Rows are points. The last column is the point's height on a tilted bowl or saddle (a function of degree 2), plus a little noise. Count its main directions that bend up, bend down and stay straight.

Points (11 x 3):
[[-30   6  10]
 [ 14   3  -6]
 [  2 -16   1]
 [-39 -19  -1]
 [  5   1   0]
 [-37  -4   6]
 [-35 -26  -5]
 [-24 -31  -6]
 [-27 -23  -1]
 [  6  34 -11]
 [ 60  -5 -60]]
Directions: 0 up, 2 down, 0 straight

Points (16 x 4):
[[ 20  57  14 -39]
 [ 12   1 -36 -16]
 [  1  10   3  -6]
 [-12  -8   2  -8]
 [ 30  -2  60 -55]
 [-25 -24  27 -28]
 [ 17   8  25 -17]
 [-10  -8  13 -10]
 [ -2  -2  -2  -6]
 [ 52  -1  49 -60]
 [ 37  22  17 -27]
 [  8   8  -3  -6]
 [  7  32  18 -19]
 [ 13 -49 -19 -35]
 [-17   3 -15  -8]
 [ 25  -7  16 -17]]
Directions: 0 up, 3 down, 0 straight

Points (22 x 5):
[[ 18   4  16   9   3]
 [-28   0 -42  10  27]
 [-23   7 -13 -13  11]
 [-20 -34   3  60  60]
 [ 18  22  25  14   7]
 [  8   3  -1   5   1]
 [ 13  17 -23   4   2]
 [  6 -20 -22  -6   4]
 [-12  -6  -8  -1   8]
 [ -6   0 -56  -8  12]
 [-10   1   2  43  25]
 [ 13  21   3  -7   0]
 [ 18  12 -26   5   1]
 [-20 -31   7  19  29]
 [-28   8  15   7  12]
 [ 12   5  -2  -1   0]
 [  5   8  14  -5   1]
 [ 29  45  39  29  26]
 [ 18  23 -22  20   9]
 [-33 -32 -34   0  39]
 [  1  -4  27 -17   6]
 [ -4  34   1   7   6]]
Directions: 3 up, 0 down, 1 straight

Points (24 x 5):
[[ 15  -5 -22 -16  14]
 [-28  -5  18   3  29]
 [  0  -6   4 -35  24]
 [  0  32  36  -7  26]
 [ -9   5  31 -29  36]
 [ -9  -8   1  33  18]
 [ -9  -5  60   2  60]
 [  1 -34  18   6  45]
 [-13  37   5 -24  22]
 [  6  17  20  -4  14]
 [  6 -10  -1 -12  24]
 [  9 -28   3  37  40]
 [ 39 -18 -22  23  50]
 [ 28  -7  28  19  42]
 [-41 -10   0  -3  44]
 [  5  -7 -27 -19  26]
 [ -6 -30  -3 -15  51]
 [-26 -26 -27  19  41]
 [ 14 -38  11  13  54]
 [-20   7  -4  36  17]
 [ -1   6  13  -2  18]
 [  3  22  33  23  33]
 [-16  -2  20  -9  32]
 [-23  17   1  19  24]]
Directions: 3 up, 1 down, 0 straight

Points (49 x 7):
[[-47   2   8  -2  26   0 -29]
 [ 11  27 -14  -3  -7  24 -33]
 [-24 -18  -4  11 -23 -20 -21]
 [-38 -32 -25 -14 -25   9 -49]
 [ 25  15  41  -8 -18  17 -44]
 [-34  23   0 -14 -22 -19 -37]
 [-50  -9  -4  21  17  12 -40]
 [ 39  19   6  18  26   0 -19]
 [ 27   2 -11  -4 -17  -4 -16]
 [ 10  11 -21  18  33   7 -21]
 [ 19   3 -12 -14  -2   3 -14]
 [-15  -3  -3 -19  -2 -24  -9]
 [-29  -1 -29 -10   1 -30 -23]
 [  8  -1  11  32  41 -21   5]
 [ -1  -1  -8 -26  -4  20 -23]
 [  2  -7  -4  18  14 -22   4]
 [-15  35  17 -34   0  -6 -37]
 [ 25  12 -13  10  -2  -2 -15]
 [-10  -3  10  33   3 -22   0]
 [-36   3  -7   4 -13   5 -32]
 [ -5 -17 -38  16 -10   6 -28]
 [-17 -16  18   0  -2  -5 -11]
 [ 20 -25  -8  17 -14  -5 -13]
 [-12  14 -33   1  13   9 -29]
 [ 18 -25  -6 -60 -16 -17 -41]
 [-11  14 -20 -22 -54  21 -60]
 [ 29  12  13  37 -36  20 -53]
 [-17 -23 -11  38 -26   3 -36]
 [ 12 -23  11  -7  12 -36   5]
 [  4  36 -19 -13   1 -19 -23]
 [ -5  22   7   6  -4  -9 -11]
 [-16   3   3  -6  -9  27 -28]
 [-12  -7  28  -8 -20 -19 -18]
 [ -1 -40  14 -25  -2   8 -25]
 [ 15 -21   6  35 -11 -12 -12]
 [ 20  18  36  18 -12   4 -28]
 [ 16 -13   4   2  -1   2  -7]
 [  8  34  -3  -3  19  -9 -13]
 [-31  -1 -24  11   9   0 -26]
 [ -7 -14   3 -24   5   8 -17]
 [ -3 -34   1  21  21  26 -25]
 [ 31   9 -23 -34  -3  -2 -29]
 [ 23 -12  10 -38 -33  15 -38]
 [  7 -32  -3  -5 -25  36 -28]
 [-14   2   9 -10   5 -17  -4]
 [-30   2  -5   6  24  15 -25]
 [-16  -6   1  30 -35 -24 -28]
 [-22  31  -7 -29 -26   5 -51]
 [ 16   8  16   4 -14  13 -20]]
Directions: 0 up, 5 down, 1 straight

Points (48 x 7):
[[-12  10  14  15  15  -8 -12]
 [ -6  -2 -10  24 -20  24  31]
 [-15 -21  28   5  -7 -29  -8]
 [ 41   8   8 -10  32   5   1]
 [ -1  25  -9  17  13  48  44]
 [ 11   1  -3  -2   1 -39 -18]
 [-36  11 -28  32  14  -7   4]
 [ 22  10  14 -39 -32   1 -15]
 [  7   0   4  -1 -17  -9  -5]
 [ 29   2  -5 -43  10 -27 -21]
 [ 27 -22   0  10  -8 -10 -11]
 [-29  17  -8   1 -39  34  60]
 [-13   5  13 -41   5 -22  -8]
 [ -8  24 -21   5  -3 -27  -3]
 [ 13 -13 -11   7 -23  53  51]
 [-25  14  32  20  -4 -21  -3]
 [-23 -20  -9  -1   4 -12  -2]
 [ -7 -17 -24  -1  28 -21  -9]
 [  0  -4 -15   4 -17  22  22]
 [-21  33  26   5  -3  -2   8]
 [ -9  11 -22   0   2  -7   3]
 [-12 -39  -5  -9  24  11   4]
 [ 25 -52   6  31  -7 -11 -13]
 [ 21 -16  15 -12  14  44  31]
 [-37 -44 -28 -35  -5 -60  -2]
 [-10  -9  -2  -9  17   7   4]
 [ 18 -11  25 -40   5 -11 -16]
 [ 11 -11 -17 -36  14 -14 -13]
 [  8  18  35 -19 -15  -5   3]
 [-19  -1  28  26 -41 -25  20]
 [ 22 -24  11 -13   7 -19 -21]
 [ 15   8   3 -11   2  17   9]
 [-18  29  -7  -5 -11   7  19]
 [ 16  -1 -17 -29 -16 -10 -14]
 [ 22  11  -9  -7  -2  26  18]
 [-14 -20  -5 -15 -25  10   7]
 [-18 -23 -27  52   0 -11   0]
 [-17  26 -32 -14  34 -31   3]
 [ 25   0  27  -8  -5  14   8]
 [  1 -29  19  17  -2 -17 -13]
 [ -8  11  15  32  26  11 -13]
 [ 13   8  21   7  -9  18  14]
 [-25 -22  32  24  21  -4  -8]
 [  1 -10   5  34   7 -36 -25]
 [-10  43  -6   4  13   5   4]
 [-34  10  17  23 -22  -5  18]
 [ -8   0   4 -37  -4  -6  -7]
 [-18  -6   6 -18   1 -17  -6]]
Directions: 4 up, 1 down, 1 straight

Points (69 x 9):
[[-22 -13  18 -26 -17  -7 -15  14   8]
 [ -4  19  -4  41 -52 -40  -4 -14   6]
 [ 22  15   8   6  26  -6  28  24 -46]
 [ 39  21   6  39 -48  36 -15  35   1]
 [-30   5  27 -20 -10  18  11 -46  15]
 [ 19 -28 -14  -9  13  10 -18 -15 -27]
 [-11  -9  -8   5   5 -15  42 -27   3]
 [-17 -21 -15  -6  10  16  12 -47   4]
 [-18  -2 -35  33  -7   6  37 -11  19]
 [  0 -41  -3 -10 -10   8   3   9 -17]
 [  7   4  44   0  -6 -14   8  23 -15]
 [-17  -8 -15  11  12  -7  34   8  -5]
 [ -7   9  17   4   2 -24   5   5  -6]
 [  4  13 -30 -11 -39  43 -19 -38  25]
 [ -4  10 -18 -21 -15  -8  16 -15   8]
 [  9 -36   2   8 -22   7  12  27 -20]
 [  6   6   3   0 -53 -26 -25 -27  26]
 [-10  22 -16 -26  17   8   3   0  -1]
 [ 42 -15   7   8   5  -5  -8   5 -19]
 [ 19 -10  -9  -4  28  -5 -22  -8 -29]
 [ -5  16  24  -2  24  -4  -1   2 -22]
 [ 18  42 -30  23   8   8  27   0 -16]
 [ 23  32  29  56  27 -20  13  20 -60]
 [-16   7  23  34  24  -4 -25 -28 -10]
 [ 16   9  45  20  25 -36   6 -25 -51]
 [ 35  30   7  24 -31 -12  26  -2 -37]
 [-32   7   8 -20  19  37  38 -15  -9]
 [ 11  -1 -21  -8  -6  17 -13  11  -2]
 [ -8  20 -13 -15 -15  -3   6 -20  16]
 [-16  21 -28   8 -20  36  23 -13  22]
 [  9   0  -5  36   6   1 -11  -4   3]
 [-14 -17 -23 -11  16  25  27  -3 -12]
 [  6  -4   4 -22 -13  26  10 -20 -18]
 [ 19  28   0  22   0  -3  12 -18 -23]
 [ 20 -19   9 -36  15   7   6  13 -33]
 [ -1 -22  36  13   7  -1 -14   8  -4]
 [-11   1 -28  25   2   9  55  -8   3]
 [-44 -19  23  50   7  30 -20  -8  24]
 [-12 -22  10  30  41  -9   8  22 -12]
 [ -1  47  23  -9  -9   7 -42 -41  20]
 [  4   7  16 -18  17  33   1   2 -34]
 [  6  41 -15   4 -51   3  -9 -27  34]
 [-36  10 -10 -22  16  22  -6  24   8]
 [-26   1  15  -5 -33  20  -5  31  -8]
 [  9  19 -25  -8  -7  -5 -26  18  20]
 [ 41 -26  13 -30 -17  -1  10  20 -27]
 [-26  33 -16   0 -40   1  34  -8  15]
 [-23  -2  13  28  27   2 -16   5  -1]
 [-19  -4  -8 -36 -22 -27 -26  19  20]
 [ -3 -14 -43  24 -18 -14 -24  21  12]
 [ -2   0 -24   5   7  21 -47   1  14]
 [ 10  20 -18  15  32  34  -9 -17 -21]
 [-14 -11 -11 -24 -28  10   5  -4   0]
 [-14 -20 -25  -8  -8  -6  -6 -23   8]
 [ 16  15 -15  19  -7   8 -30 -12  16]
 [ -5  29 -10 -40  33  60   5 -39 -42]
 [-23   2 -31   7  25   4  17  30  -4]
 [-43  14  -2  -3  -9 -13   1  -6  25]
 [ -8  12   5   6 -34  25 -20 -10  16]
 [-19   7   8 -31   9  -3 -30 -22   8]
 [ 12 -21  -2 -14  11  15  -4  30 -22]
 [  7  -1  19 -18   6   6 -43 -11  -7]
 [-18 -59  21   9  26 -22  18  26   7]
 [  6 -46 -38  -5 -40  23   2  10 -36]
 [ 28   0 -24  22  34  28  -2 -25 -37]
 [-31 -23 -35  -1   9 -15   3  13  -2]
 [-30   9  51   4 -22  14  13   3 -10]
 [ -2 -21  16 -33   7  23  10  -6 -29]
 [-14  24   2  41  10 -43   3   0 -19]]
Directions: 3 up, 3 down, 2 straight
